Each row is a point. To make a cloud, some directions were put in groups of two or more. Within a group, all points are equally far from the middle, so they leave a hole (a ring in 2 directions, a hollow ball in 3). The other directions are filled evenly. Then the cloud was stretched, turned, moved and blurred a little. Count the holes, and give their numbers of directions, smallest first.
In the rows, 128 means zero.

Cloud (20 x 3)
[[ 74 113  50]
 [126 144 128]
 [124  67 116]
 [126  69 156]
 [104 164 151]
 [148  41  77]
 [151 148  97]
 [ 66 160 124]
 [146 195 132]
 [ 86 155  81]
 [132 139  55]
 [134 131 136]
 [104 111  93]
 [156  86 170]
 [113 125 133]
 [103  52 182]
 [158 135 173]
 [120 153 111]
 [ 81 145  86]
 [ 97  61 158]]
Holes: 0

Cloud (29 x 4)
[[ 70 165 109  90]
 [186 110  87 117]
 [109  96 176 131]
 [ 92 127  83 184]
 [149  91 127 184]
 [143 139  63 168]
 [101  98  74 100]
 [146 158 180 103]
 [161 145  98 190]
 [ 67 105 105  95]
 [128  63 125 139]
 [102 183 163 145]
 [167 114  66 134]
 [172 153 169 156]
 [102 106  95 187]
 [183 174 140 106]
 [201 147 119 147]
 [199 106 125 124]
 [ 65  94  98 128]
 [107 133 162  73]
 [145 175  79 171]
 [174 122 152 175]
 [ 64 123 115  88]
 [ 56 131  88 146]
 [ 87 132 178 132]
 [ 95  74  94 133]
 [130 171  71 100]
 [ 56 144 147 139]
 [158 136  60 144]]
Holes: 1 (4)

Cloud (55 x 6)
[[121  96 187 147 139  63]
 [ 88 170 118 184 100 155]
 [ 75 161  76 176 122 137]
 [ 96 102 173 126 159 130]
 [176 165 139 112 177 146]
 [163 196 133  94  92 168]
 [111 105  65 139 123 168]
 [165 153 128  71  63 158]
 [101 180 142 130 186 117]
 [174  96 183 154 142  69]
 [165 185 174 143 162  95]
 [119 205 146  98 151  94]
 [ 84 173 134 129  62  88]
 [ 99 150 160 189 148  72]
 [144 198 139  95 180 141]
 [ 84 107  65 198 108 151]
 [ 91 187 123 132 118 128]
 [ 85 116 159 104 106 169]
 [194 160 153 142  83  78]
 [164 109 129 162 101 165]
 [185 173 113 112  55  81]
 [ 79 137  97 149 106 112]
 [162 139  97  72 175 144]
 [142 184  85 205 133 147]
 [179 181 102 127 165  89]
 [180 177  68 152 110 100]
 [121  98  71 181 107 134]
 [185 162 143 180  81 130]
 [170 177 144 141 153 138]
 [107 183 161 132 161 114]
 [174 189  65 193  95  86]
 [171 122 129 140 122 151]
 [169 173 106 179 168 127]
 [130 117 115  78 156  88]
 [ 80 158 113 138  85  87]
 [170 193 173 103 164  86]
 [115 192 128 181  80 121]
 [ 89 149 148 199  55 101]
 [138 204 109 123 158 107]
 [ 90 180 133 102 186  87]
 [172 171 107 166 170 131]
 [143 104  81 161 112 192]
 [182 158 168 122 146 149]
 [175 106 144 162 165 148]
 [179 160  75 181 118 129]
 [ 76 148  96 172 144 128]
 [ 63 153 107 105 173 177]
 [ 82 129 157  99  90 149]
 [174 137  67 150 132 114]
 [100 111 179 161 119  77]
 [ 92 203 124  90 105  83]
 [106 115 131 103 151  80]
 [183 136 152 137 139 143]
 [150  94 159 175  76 125]
 [ 98 168 126 157 217 162]]
Holes: 1 (2)

Cloud (78 x 8)
[[160  48 145 132 191  99 144 128]
 [175  86 178 183 170 115  72 115]
 [145 130  68 179 123 104  78 156]
 [208 150  95 154 147 132 100 120]
 [107 138  89  78 148 137 162 127]
 [ 88  87  88 144 134 161  90 108]
 [170 112 206 162 107 127 144 120]
 [128 192  91 175 139 152 112 106]
 [175  43 117 114 131 124 106 165]
 [174 139 190 109 164  94  92 126]
 [ 77 147 175 151 142 190 115 181]
 [157  81 105 197 125 108 172 163]
 [153 111 147 192  83 194 100 168]
 [139 152 134 125 194 114 134 233]
 [175 178 173 107 164 128 130 142]
 [142 112 122  97 200  98 173 197]
 [157 109  73 135 185 127 179 183]
 [111 185 113 109 147 182 132 129]
 [ 77 124 138  85 130 157  68  65]
 [102 117 123 117 147 216 153 161]
 [144 101  84  75 133 105 127 190]
 [ 91  86 132  99 116  91 165 155]
 [149  64 184 191 177 131 152 103]
 [170 147 117 215 147 122 140 168]
 [104 102 141  99 192 180  61 158]
 [171 130  88 124  94 180  99 120]
 [157 155  89 145 108 111 177 120]
 [ 88 141 122 152  98 129  74  66]
 [154  89 194  87 147 143  82 122]
 [145 168 166 133  90 159 146 112]
 [ 79 124  98 167 168  89  59 130]
 [ 77 157 182 120 132 158 116 105]
 [ 97 124 156  93 203 165 158 142]
 [ 86 145 160  74 144 140 174 201]
 [143  81 103 106 130 190  95  92]
 [140 106 205 155 111 185 163 133]
 [116 123 146  60  82 155  83 170]
 [127  83 145 124 128  60 158 127]
 [116  74 145 170  85 100 146 184]
 [ 95  57 136 173 124 156 124 169]
 [115 105  74 179 160 157 117 168]
 [164  93 143  99 195 132 143 207]
 [ 94  93  83 150 140 115  85  87]
 [ 77  68 148 127 125 180  35 158]
 [148 178  80 174 124 110  79 125]
 [143 140 206 138 114 121  66 102]
 [151 117 103 122  69 184  83 126]
 [115  81 144 123 127  66 152 179]
 [135  35 113 131 101 130  74 190]
 [170 196 158 151 129 154  77 140]
 [174 143 140 175 146  60 147 125]
 [ 88 181 119  93 153 121 131 118]
 [156  40 164 170 117 165 140 181]
 [130  88  99 116  89 143  99  88]
 [133  82 183 192 135 162  90 160]
 [132 209 141 172 150 126 161 104]
 [ 79 122 191 160 166 160  55 117]
 [ 97 174 105 140 185 146  96 216]
 [177 115  98 148 190 180  83 122]
 [111 134 148 144 208 191 121 120]
 [109 160 138 132  86  99 126 149]
 [160 194 155 164 191 156 151 134]
 [194  90 146 190 115 169 110 178]
 [206  96 105 154 148 111  80 141]
 [ 93  76 149 100 184 156  60 135]
 [110 121 111 126 162  57  78 146]
 [127 146 131  73 179  80 137 122]
 [130 166 121  74 134 165 123 106]
 [154 128 175 124  91  86 139 166]
 [125 151 173  77 174 167 151 147]
 [171  98 107 109 149 204 101 159]
 [143 115 134 178  91 189 169 122]
 [148  98 176 172 193 182 144 137]
 [136 133 198 167  99 121  70 168]
 [165 145 132 198  95 177 133 151]
 [ 89 141 144  57 124 150  75 158]
 [133 152  99 210 175 153  99 136]
 [ 89 167 177 160 106 145 170 166]]
Holes: 1 (6)

Cloud (100 x 9)
[[161 204 147 133  98  70 132 156 137]
 [122 198 148 121 100 118 173  60 131]
 [ 91 145 155 128 192  90 135  85 133]
 [134 152  88 132 122 163 117 157  71]
 [147 121 175  66  60 156  73  75 129]
 [152 197 125 183  89 166  70  98 140]
 [181 146  92  64  91 173  67 158 143]
 [ 91 102 148 139 137 134  64 159 194]
 [163 100 145  80  65  84  81 114 173]
 [ 89 155 190  54 118 143 105 142 130]
 [136 127 192 137 158 148  86 108 116]
 [115 167  77 143 139 101  91 127  96]
 [131 158 153  93 147 102 145 139  96]
 [105  94 123  65 133  99 145 125 159]
 [170 146 208 113  97  76  78 119 143]
 [154 211 156  68  86 120 106 143 116]
 [103 126  70 135 137 107 113  99  83]
 [167 204 130  70  86  98  61  92 138]
 [214 136 151  99 123 134  67 141  73]
 [199 141 173  61  86 129  83 105  90]
 [125 100 200 162 122 206 119 111 174]
 [126 133 188 131 160 139 147 169 137]
 [104 193 152  46 107 177 102  98 159]
 [143 196 135 123 147 101 138 134 112]
 [ 88 102 107  79 135 109 154 107 162]
 [187 134 199 136  58 177 101 125 138]
 [173 111 138  77  73 113 108  81 166]
 [142 147 157  53  87 185 121  66 178]
 [149 171 136 118 146 162  39 123 179]
 [158 168 108  89  34 119 155 115  98]
 [173 203 149 141  93 116 143  77 151]
 [120 103 149 177  57 164  68  95 108]
 [174 140 118  65  57 136  54 115 159]
 [143 129  75 134 107 166 165 165 126]
 [174 160 138 188 112 128  59  94 148]
 [134 168 117 128  43  87 144 120 136]
 [118 138 194 117  35 141 118 130  99]
 [ 96 167 116  87  41 155 111  92 111]
 [186 212 147 107  87  97 112 181 104]
 [138 178 118  79 146 135  93 197 140]
 [185  89 103  70 110  85  89 115 123]
 [185 117 199  78  79  95 115 138 141]
 [196 166 140  49 153 120 178 117 174]
 [151 152 183  93 125 152 202 178 123]
 [199 167  91 147  50 147 111 161 132]
 [172 199 156 124 112 118 140  51 143]
 [143 202 145 128 127 114 158 104 104]
 [127 157 104 123  55 132 168 101 145]
 [137 164 109  62 122  77 110 161 115]
 [ 99 171  99  92  95  78  50 130 110]
 [179 116 174  80 138 162  73 149  91]
 [152 121 177  96 156 102 129 149 105]
 [171 148 157 123  68 159 146  63 173]
 [ 96 136  96 164 160 105 117 129 146]
 [170 165 110 113  54  96 158 168 181]
 [113 136 138 135  81 156 191 130 161]
 [ 76 160 111 104  65 118 107  84 145]
 [179 123  65 116  96 157 154 103 170]
 [151 160  78 133  55 108  79  46 163]
 [155 109 163 151  56  89 124  85 128]
 [201 192 150 135  90 120 118 180 189]
 [ 93 178  95 102 112 141  59 141 147]
 [162 151 116  38 122 143 185  99 178]
 [188 130  90  81  59 180  55 131 107]
 [149 188 147 107  66 110 114  71 202]
 [187 118 197  98  95 139 144  86  96]
 [199 127 156 118 164 152 104 165 175]
 [150 190 149  78 140 154 122 180 112]
 [100 123 147 159 155 185 166 136 125]
 [113 160  60 164 111 118 119 111 160]
 [188 190 134  72  53 115 113 103 124]
 [ 83  96 131 145 110 130 114 137 195]
 [106 200 113 106  73  60 101  64 120]
 [147 122 106 114 163  50 123 117  83]
 [159 136 172 111  32 156  86  56 128]
 [151 190 117 144 157 166 114 106 139]
 [110 130  94 146 115 184 140 141 100]
 [159 116 152 100 148 120 111 182  81]
 [187 165  77  75 138 115 120  86 110]
 [107 123 128  88 103  78  80  93 101]
 [147 196 171  76 127 166 135  65 144]
 [146 152  67  98  78 137 122 130 170]
 [147 186 142 125 175 160 106  57 144]
 [148 203 113  90 144 110  51 131 176]
 [126 147  82  66 119 179 133 137 142]
 [104 166 200 126 114  61 100 107 152]
 [168 138 167 161  54 181  82  97 148]
 [145 128  55 125  79 120 142 162 127]
 [127 139 147 174 150  99 121 123 101]
 [100 112 126  73 119 113 102 123 119]
 [154 130  96 161  89 154  65  70 149]
 [119 129 135 147 146 107  64  95  77]
 [142  88 123 157  98  81 176 143 173]
 [158 149 116 104 148 198  89 101 136]
 [ 96 136  86 131 130 183 151 125 154]
 [137  98 121 111 118 147  83 190  94]
 [151  96 124  99 149 110  63 140 192]
 [170 156 112 158 102 187 156 109 157]
 [158 126 121  90  72 202 130 112 191]
 [193 185 178 109 103 128 121  97 152]]
Holes: 2 (2, 3)

Cloud (98 x 9)
[[152 109  94 208  70 129 139  95 167]
 [ 96 188  76 130 122 111  99 112 161]
 [162  81 154 122 163  32 132 152 115]
 [132  81 182 133 132  93 181 173 132]
 [159  78  94 135 125 165 171 107 118]
 [ 98 150 121 102  94  87 139 157 149]
 [183 190 135 171  97 157 100  95 173]
 [164 109 152 109 142 182  62  80 152]
 [172 149 128 155  99  72 154 107  70]
 [172  69 118 170 103 102  93  57 168]
 [180 105  89 167  93  97 165 114  81]
 [190 164 172 182  88 166 119 124 105]
 [146 181  79 162  81 152 124  99 181]
 [ 79 110 152 175 105  88 166 163 123]
 [159  67  62  93 134 115 102 103 130]
 [185 136 136 162  83  86 161  81  99]
 [163 124 165 162 135  76  60 138  80]
 [133 138 185 205  93 155 105 170 114]
 [158 118 170 141  94 102 183  98 152]
 [163 175  93  96 190 115  60 129 163]
 [122 121  92 123 204 169 166 165 146]
 [142 173 163 122 128 199  88 175 131]
 [125 159 158 165 155  75 153 168 110]
 [156  85 169 161  75 180 122 107 150]
 [137  65 163  93 153 104 174 155 103]
 [142  88  89 180 161 187 115 171 131]
 [184 145 144 108 156 143 145  94 195]
 [179 140  92 102 216  98 105 101 127]
 [109 122 137 156  97  78  91 132  66]
 [158 202  69 125 170 139  89 116 162]
 [196  70 117  97 123  75 151 108 118]
 [151 137 138  95 169 216 108 126 154]
 [126 137 100 146 163 137 171 117  66]
 [156 134 146 109  41 131  99 142 128]
 [194  72  90 113 127  86 111  78 166]
 [166 100 122 155 102 101  81  67 207]
 [180 121 139 141 110  77 117 204 136]
 [123  66 141 131 190 123 177 174 106]
 [180 119 137 154 150  74 168 178 154]
 [181 121  58 168  99  65  73 101 152]
 [ 87  75 107  92 193 108 116 112 162]
 [114 132  73 108 204 133 100 165 184]
 [142 199 108 138 139  97 151  92 124]
 [161 140  52 159  98  76 151 103 115]
 [130 163  95 126 121 152 142 131 214]
 [173 102  95 148 142 111 184 117 178]
 [106 111 129 180 148  86  44 137 192]
 [138 131 123 125 133  29 144  99 125]
 [190 117 110  90  92  62  95 105 100]
 [214 115 148 199 127 103 132 124 106]
 [130 129 117  95 160 135 117 137 224]
 [163 144 141 129 105  76 110  53 103]
 [ 99 116  78 124 177 122  55  85 151]
 [133  55 190 152 149 150 111  85 106]
 [149 105 155 139 177  35 132  98 130]
 [129 153 122 134 125 186 183 169 157]
 [189 144  95 138 124 205 110 107 147]
 [ 80 106 176 149 140  93  70 122 104]
 [167  83 172 181  88 150  90 161 168]
 [124  59 131 148 160 178 100 152  85]
 [127  94 167 214 149 138 100 155  82]
 [177  66 114 146 151 111  47 154 114]
 [164 163 201 130  98 100 114 152  98]
 [ 89  99 136 201 188 174 119 165 146]
 [143 160  80 155 186 135 103 167  90]
 [ 93  69 105 127 107 126 153 117  90]
 [181 138  91 163 146 148  75 142 212]
 [156  65 166 175  54 114 119 119 154]
 [102 103 109 157 129  63  60 167 170]
 [164 148 164 152  58 160 153 120 157]
 [152  72  88 108 147 106 165 180 117]
 [156 141  86 188 111  99 166 183 141]
 [188 114  95 130 153 108  91 202 132]
 [172 193 137 138  68 153  93 153 119]
 [138 111  40 128 131 136 112 168 179]
 [176 115 120 115 161 109 159  71 176]
 [110 169 107 100 147 181  67 140 168]
 [155 129  82  90 112  73 114 114  80]
 [102 124 111 211  83  98  66 116 132]
 [139 131 178 186 162 107  81 128  77]
 [ 74  75  91 138 127 141 150 150 170]
 [ 95 101  95 201 194 117 122 128 106]
 [ 92 118 100 105 136  79 132  87 170]
 [177 160 111 116 189 145 163  95 154]
 [142 107  48 201 109  82 110 149 153]
 [135 116 216 189 126 107 145 116 125]
 [117 104 118 124 152 161  62 147  77]
 [140 118 180 170  68 164 100 136 180]
 [ 80 146  58 178 130 118 133 159 153]
 [114  52  77 126 163  68 112 150 168]
 [191  53 126  89 141 126 102 112 153]
 [104  86 113 137 153 131  43  86 183]
 [ 92 152 107 195 111 135  86 179 165]
 [196  91 166 116 108  62 128 116 168]
 [181  93 116 113  74 127 121 152 182]
 [160 165  62 109 135 120 159 133  89]
 [205 152 145  93 129 151 159 105  99]
 [153  56 176 158 170  71 124 168  96]]
Holes: 1 (9)

Cloud (89 x 9)
[[208  91 141 119 112 129 151 100 162]
 [132  88  93  81  91 152  51 180  91]
 [132 148 116 129 175 188 100 173 122]
 [145 207 167 143 146  92 127 133 119]
 [195 164 141 149 114 161 110 172 158]
 [187 173 131  73 137 143 116 121 213]
 [120 116 193  86  97 103 103 143 185]
 [188 132 129 140  98 223  63 170 170]
 [128 197 140 105  32 150 113 122  95]
 [104 172 135  83  51 144 150 110 189]
 [158 143 110  54 146 144 128 144 114]
 [161 118 175  94 140 160 101 155 140]
 [189  82 134 137 166 120 100 156 162]
 [144 123 100  95 144 109 159 148 170]
 [128 132 129  83 162 113 115 101 153]
 [128 125 116 127 164 152 141  77 108]
 [133 155 195 105 101 113 103 158 200]
 [162 136  62 145  91 146 118 162 185]
 [141 142  64 135  49 134 129 120 153]
 [ 89 166 158 100  57 167 138 170 185]
 [138 135 126  80 182 137 161 124 121]
 [107 191 170 110 156 107 113 189 131]
 [168 159 111  54  39 157 117 149 160]
 [147 153  81 121 118  89 133 179 149]
 [172  98 172 133  71 124 135 182 160]
 [175 110  92  35 133 143 160 114 107]
 [166 132 194  95  65 195  83 166  84]
 [136  67 121 141  80 128 132 186 189]
 [105 182 104 149 122 102  56 127 133]
 [129 167 165 129  74 164 146 119 151]
 [164 105 128 166 107 179 169 124  99]
 [146 150 126  97  92 152 186 143  74]
 [115 107  86 135 146 103 140 168 125]
 [165 172 157 105 121  96  93 136 194]
 [ 63 108  92  38 123 161 164 153 161]
 [134 137  85 111 102 217  98  66 100]
 [142 133 145  70  43 181 113 144 173]
 [178 196 174 163 107  97 113 161 133]
 [236 168 167 127  64 182 106 103 148]
 [143  92  98  63 128 166 116  94 154]
 [206 152 120 130 191 174  90 172 176]
 [156 135  76  65 125 212 110 112 120]
 [162 148 116  20  76 172 158  73 116]
 [118 128  86 155  72 126 124  91 210]
 [131 137 150  43 113 136 174  93 213]
 [152 135 118  79  54 140 119  92 171]
 [168 141 116  71 101 196 103 122 191]
 [195 101 198 130 100 139 130 167 110]
 [140 172  79  71  61 157 136  87 143]
 [166  95 167 126 153 169 123  99 194]
 [130 157 111 140  91  83  75  97 187]
 [143 149  79 154 118 149 101 143 104]
 [204  65 159 148 153 108  96 158 130]
 [139  48 117 137 104 128 124 149  84]
 [ 62 118  90 110 167 122 136 194 124]
 [105 123 117 100  80 156  93 141 108]
 [139  80 129  92 194 124 117 110  95]
 [177 114 207  73 117 150 148 114 173]
 [125 143 110  61  64 145 112 196 155]
 [144 132 140 192 112 157 142 114 148]
 [146 161 106 124 192 137 139 125 148]
 [184 120 164  66 108 165 146 198 145]
 [143 126 146 154 131  96  95 182 176]
 [146  84 166  71  83 150 181 146 151]
 [104 143  66  89 157 154 100 124 141]
 [159  99 101  81 112 204 155 124 136]
 [127 201 120 105  89 114  90 121  95]
 [211 111 167 157 153 170 106 203 133]
 [154 216 118 101 155 137 153 141 172]
 [167 156 103  48 165 139  70  78 143]
 [142 181  74 120 150 197 116 109 167]
 [198 140 113 121  92  73 116 147 176]
 [ 64 205 148  66 107 152 132 120 131]
 [154 115 176  77 125 112  70 140 107]
 [167 116 149  88 186 171 157 117 142]
 [154 102 104 122 191 114  85  78 137]
 [162 205  98  98 130 149 152 117 166]
 [141 111 149  88 168 139 157  70  93]
 [154 171 112  58  75 131 213 117 148]
 [206 175 123  63 181 131 119 121 168]
 [196 122 164 124  93 166 137 139 108]
 [133 127 119 141 136  95 119 174 123]
 [144 132 159  76 119  95  98 172 197]
 [175 111  99 132 171 107 115 122 140]
 [ 93 142 142 185 166 107 114 165 184]
 [144 183 152  81 141 133 151 189 117]
 [150 137 126  60 167 106 111  91 151]
 [169 138 191  24 115 201 138 139 180]
 [184 135 125 107 201 179  55 182 159]]
Holes: 0

Cloud (93 x 9)
[[151 149  73 115 128 137 132 224 154]
 [137  82 100 153  64  83 145 108 128]
 [134 181 136 118  75  76 120 135 193]
 [135 145 143 146 128  39 130 184 119]
 [111 165  99 149  92 118  91  82 147]
 [ 88 144 123  75 177 162 182 135 162]
 [132  77 172  82  81 127 103  81 129]
 [140 116 111 166 153  76 186 159 118]
 [138 104  72 166 106 147 158 177 186]
 [137 152  72  73 110 173 149  88 129]
 [151 136 180  51 101  97  90 132 128]
 [174 157 128  51  65 114 160 123 169]
 [184 170 107  94 150 114 156  68 100]
 [185 186 142 147 199 116 173 122 132]
 [131  99  70  76  87  86 150 187 152]
 [207 158 134 145 108 130 111 201 144]
 [165 153 196 137 102 201 148 104 129]
 [ 92 134 149 199 119 151 167 100 129]
 [116  62 142 104  79 164 190 128 143]
 [107  71 172 160 185 161  98 149 122]
 [216 133  93 148 126 137 147 150 177]
 [143  73 137 182 133 147 177 165 139]
 [170 143  59  69 140 108 158 105 107]
 [108  93 111 166 101 163  86 174  84]
 [ 81 108 185 121 121 118 100 112 200]
 [ 94 119  87 151 155 181 133 204 151]
 [192 113 142  62 115 142 166  75 184]
 [112 163  60 147  98 191 163 117 134]
 [117 103 117 136 108 146 134 220 182]
 [117 143  51 155 136 209 121 126 136]
 [120 165 164 101 190 110  74 119 170]
 [103 152  73 108 131  50 144 164 138]
 [125 133 122 119 105 181 118 173 217]
 [162 152 120 139  94 231 145 103 145]
 [ 48  99 128 115 137 136 144 176 143]
 [131 180 142  63 158 133 149 171 195]
 [103 101 163 114 181 121 102  78 125]
 [132 181 129 137  93 168 150 120 213]
 [ 80 114  76  99 104 141 138 151  99]
 [ 81 100 162 173 194 126 118 158 158]
 [ 93 175 188 142 167 157 131 122 184]
 [103 185 118 154 162 166 138 123 210]
 [123 199 102 109  88  74 142 132 140]
 [203 158 122  70 149 143 104  81 137]
 [194  75 125 173 121 112 131 153 123]
 [192 193 119 163 136  91 152 109 154]
 [105  85  96 196 158 185 117 105 120]
 [189 169 113 134 165 195 161 135  84]
 [134 130 193 127 136 144 115  74 203]
 [205 157  65 130 119 158 158  83 123]
 [ 90 136 155 199 181 161  90 137 131]
 [ 93 153 167 118  97 141 125 107  96]
 [140 100  98 124  91 126 209 165 111]
 [128 134 176 144 112 191  55 125 133]
 [151 178 168 125 163 119 159 124 214]
 [122 124 106 101 155 118 163 185  72]
 [144 194  89 108 166 115 114 158  79]
 [124  69 183  95 133 141  84  89 153]
 [128 185 104  85  98 116 152  90 113]
 [173 186 117 139 156  88 196 117 151]
 [175 166 145 122 185  85 155  80 135]
 [197 145 142 134 171 175 187 100 169]
 [125  96 151 113  96 131  92 136  64]
 [ 86 142 154 134  82 153  85  93 151]
 [130  98 116 128 119 152  94 221 114]
 [130  56 160 149 116 136 171 128 184]
 [186 113 179  77 152 113 155 166 189]
 [153 101 169 103 155 173 118 203 139]
 [179 171 178 119 126  54 157 127 142]
 [131 127 172 126 147 147  57  80 162]
 [145 168 118 144 235 162 138 151 144]
 [201 135 128 119 153 178 146  65 174]
 [120 121 151 109 152  87 193 109  96]
 [178 122  94  58 119 100 203 132 167]
 [164 173  98 156  94 168 117 123 202]
 [127 117 144 131  96 104 165  94  72]
 [100  88  97  89 157 151 136 159 208]
 [154  92 170 139 107 109 133  55 124]
 [131 111 172 118 136 182 111 157 218]
 [112 159  49 161 115 184 148 110 162]
 [198 188 139 134  99 115  84 159  99]
 [168 186 102 179 134 124  97  93 156]
 [209 184  97 128  96 106  98 135 159]
 [178 103 127 142 146 227 108 138 130]
 [103 101 142 138  72 126 109 190 195]
 [188  96 155 154 101 185  78 108 110]
 [103 160 106  62 173 125 164 146 190]
 [137 187 100  97 186  68 156 165 166]
 [172  81 103 121 142 167 137 105 202]
 [118 184 113 130 105 130 200 100 163]
 [164 160 131  78 114 114  91  78 183]
 [ 74 137 138 157 172 160  92  85 160]
 [149 171  77 100 138 101 167 133 210]]
Holes: 2 (3, 6)

Cloud (99 x 9)
[[125  94 135 182 167 115  92 183  93]
 [126 103  97  83 113 149  54 125 181]
 [143 142 134 141 171 184  83 122 202]
 [103  94 193 137 100 105 139  69 163]
 [196 124 114  49 137 152 102 156 150]
 [172 152 183  90 172 110 160  81 112]
 [139  91 142 162 172 105  68 182 150]
 [160 154 171  70  91  74  95 122 180]
 [172 118 124 134 150 193 187 171 158]
 [108 102 116 129 103 107 168 180 104]
 [159 140 167 127 151  44 113  79 171]
 [132 110 103 149 119 187 108  90  95]
 [ 97 180 118 122 142 170 162 191 162]
 [137 140  93 128  62 152  50 137 159]
 [185 136 170  63 110 116  85 134 101]
 [153 196  60 118 124 163  99 165 123]
 [163 133 131  87 118  60 101 161  93]
 [161 129 151  85 186 165 111 117 197]
 [164 152  75 141 165  64 145  87 137]
 [162 166 177 153 162 134 169 177 207]
 [166 106 102 126 165 151 142  67 150]
 [ 85 183 174  74 186 102 124 127 120]
 [101 151 177 112 172  61  66 106 111]
 [ 97  93 124 141 102 117 154 137 236]
 [112 162 107 102 130 116  66  64 137]
 [ 86 105 188 131 116 158  66  85 154]
 [103 129 163 135 196  64 133 151 189]
 [173 179 136 126  74 151 105 117 100]
 [212 128 124 131 105 145  80 119 188]
 [ 90 167  70 151 115 141 112 108 113]
 [110 147  63 141 120 134  77 142 205]
 [155 148 166  66 153 127  54 132 184]
 [ 92 162 111 157 138  88  75  89 102]
 [195 152 107 157 176  97 128 172 178]
 [181 121 172 111 101 110 114  73 110]
 [164 122 113  67 139 157 179 118 196]
 [104 151 113 118  69 170  61 164 166]
 [208 136 109 153 110  83 166  91 160]
 [202 191 105  85 152  76 145 126 133]
 [104 126  96 107  95 111  56  99 191]
 [ 99  61 101 177 151  88  89 114 169]
 [ 97 167 121 186 159 132 112 142  91]
 [110 118 122  94 101 123 102 214 160]
 [ 88 177  98 162 112 116  86 136 110]
 [136 124 118 105 141 198 136 205 196]
 [168 143 125  93 200  79 110 173 160]
 [ 90  46 138 164 137  76  97  94 145]
 [185 136 169  97 118 145 137 209 176]
 [ 45 124 152 123 160 119 141 106  96]
 [123 139 165 104 187 171 172 110 124]
 [170 133  98 135  72 160  61 166 167]
 [127 126 172 104 175  52 182 104 135]
 [166 182 122 118 136 130  95  69  99]
 [135 148 135 143 200  62 145 101 180]
 [136 188 144 148 106 108  61  90 176]
 [139 109 178  82 156 108  50  92 118]
 [ 92 121 114 115 174 192  67 157 131]
 [115 113 111  79 111 160 170  98 120]
 [ 64 126  85 102 124 111 114 106  93]
 [ 88 133 160  86 206 125 147 135 190]
 [149 192 147 175 121 148  89 143 117]
 [114 179 168 173 103 141 118 129 115]
 [169  79 110 138 118  89 152 179 109]
 [124  75 136 122 179 157  91 200  92]
 [154 168 191  98 115 139 104  70 187]
 [145 166 110 165 155 134  50 135 174]
 [122 198  93 163 121 102 112 145 119]
 [136 139 121 113 166 166 151  67 146]
 [212 129 115 149 128 133 130  88 106]
 [135 112 140 143 114  52 104 124  77]
 [ 64 136 139  76 147 114 118 144  69]
 [143  70 117 168 109 111 178  90 174]
 [104 128  83  90 101  97 173 130 167]
 [116 100 174 130 160  95 195 122 201]
 [143 201 169  97 107 137 136 198 162]
 [170 197 125  85 179 157 102 161 185]
 [136 108 136 177 127 165 142  70 144]
 [140 120 140  35 134 124 138 146  80]
 [127 115 133 102  54  97 118 126 106]
 [116  76 159  66 141  88 131 100  76]
 [163 205  83  88  84 128 130 114 137]
 [175 152 145 147 159 119 171 154  74]
 [181 168 122  56 161 128  78 154 165]
 [111  68 147  65 137  70 131 132 105]
 [ 96 161 145 130  90 114 165 173 178]
 [176 156  64 122 168 159 170 174 177]
 [ 85 119 138 100 216 105  94 161  80]
 [ 87  91 202 116 136 100  56 127 178]
 [174 183 201 104 186 104 124 133 175]
 [155 159 185 124 122 169 192 150 189]
 [150  85 148 171 208 114 101 125 132]
 [190 155 165 170 122 119  98 165 163]
 [111 170 144  92  63 162 117 126 122]
 [162 177 136 172  93 169 139 110 215]
 [219 186 149 129 158 136 110 133 173]
 [ 61 179 136 138 158 142 109 100 147]
 [209 181  95  53 128 119 134 137 148]
 [120 137 140 190 158 156  70 100 136]
 [181  96 171 106 173  93  99 127 190]]
Holes: 1 (9)
